Each row of a before or after table is a point. The points were changed in one or more steps. Then noise was added and the rows were shuffled. The steps act on columns, c1 being the first. Name the steps. A step turns or swaps two columns, mirrors them in a line or flattens them onto one, adds a multiple of one to another, or multiplies or shifts one. Angles are multiples of 10 degrees, from the lower column toward the higher: turns from -170 to 170, lines from 10 to 170 but not 90. Use the fewest steps. Two steps may share a column if one is a turn and the other turns, adds or multiplies; they go together, in the order done. Otherwise the lowest column goes first.

Before, 9 rows:
[[ 13 -17]
 [ 31 -22]
 [-17   5]
 [-31   9]
 [-29  10]
 [ 83 -35]
 [-17 -12]
 [-22 -40]
 [  7   9]]
After:
[[  9  29]
 [-14 -17]
 [-16 -33]
 [  0  16]
 [  4  -6]
 [-13  12]
 [-11 -85]
 [  5  38]
 [-44  16]]
Steps: turn c1 and c2 by -80 degrees

Before (14 x 4):
[[ 16 -42 -18 -26]
 [ 28 -20 -38  -8]
 [-24 -25 -20 -29]
 [-22 -31  -8 -25]
 [ 22  19  41  14]
 [ 23 -23   0  21]
 [ 51  -1  11  -9]
 [-22 -25 -47  36]
 [ 58  11   5  -5]
 [-24 -40 -54  13]
 [-16  32  18  10]
 [-26  33   2 -42]
 [ 28 -39 -52  28]
 [-29 -14 -12  35]]
After (14 x 4):
[[  6 -41  18 -17]
 [-15  32 -48  -3]
 [-45  25  11  -4]
 [ 31  10 -60  15]
 [-55  20  11  -1]
 [ -3 -37  35   4]
 [ -8  31 -12   8]
 [ 35  16 -24  -9]
 [ 31  -1 -19  13]
 [  7  44 -39  -9]
 [-28  -5  50   6]
 [ 40  22 -74   6]
 [ 34  10 -32 -11]
 [ -5  48 -71  12]]
Steps: add 0.5 times c2 to c3; turn c1 and c2 by 150 degrees; multiply c4 by 0.4

Before:
[[  9 -27  29 -10  34  -3   5 -26]
 [ 51 -11 -17   2   1 -25 -21 -25]
 [ 16   0  -9 -31  14  -6  -2 -14]
 [ 16 -10  -8  15  -8   2   0 -19]
 [ 20   2   5   0   0 -27  13 -50]
 [ 62   1  23 -11 -27 -23  24 -22]
 [ 30  19  22 -12  41 -58  17  48]
 [ -1  31  11   0  73  57 -52 -41]]
After (8 x 8):
[[ 38 -54  11   5  13 -32   5  28]
 [ 11 -32  13  14  -2  -4 -13  19]
 [ 21 -62 -56   2  49  34  25  64]
 [ 53  -6   0 -10 -37 -30 -32  12]
 [  9 -57 -43 -11   4  -5 -17  23]
 [ 11 -19  -2 -29  19  -1  -4   8]
 [ 10 -55  -9  -2   3 -29 -36  35]
 [  4  99 -49 -12  13 -41  11 -52]]
Steps: turn c1 and c6 by -20 degrees; multiply c6 by 0.7; turn c7 and c8 by -150 degrees; add -1.5 times c8 to c2; mirror c3 and c5 in the line at 110 degrees
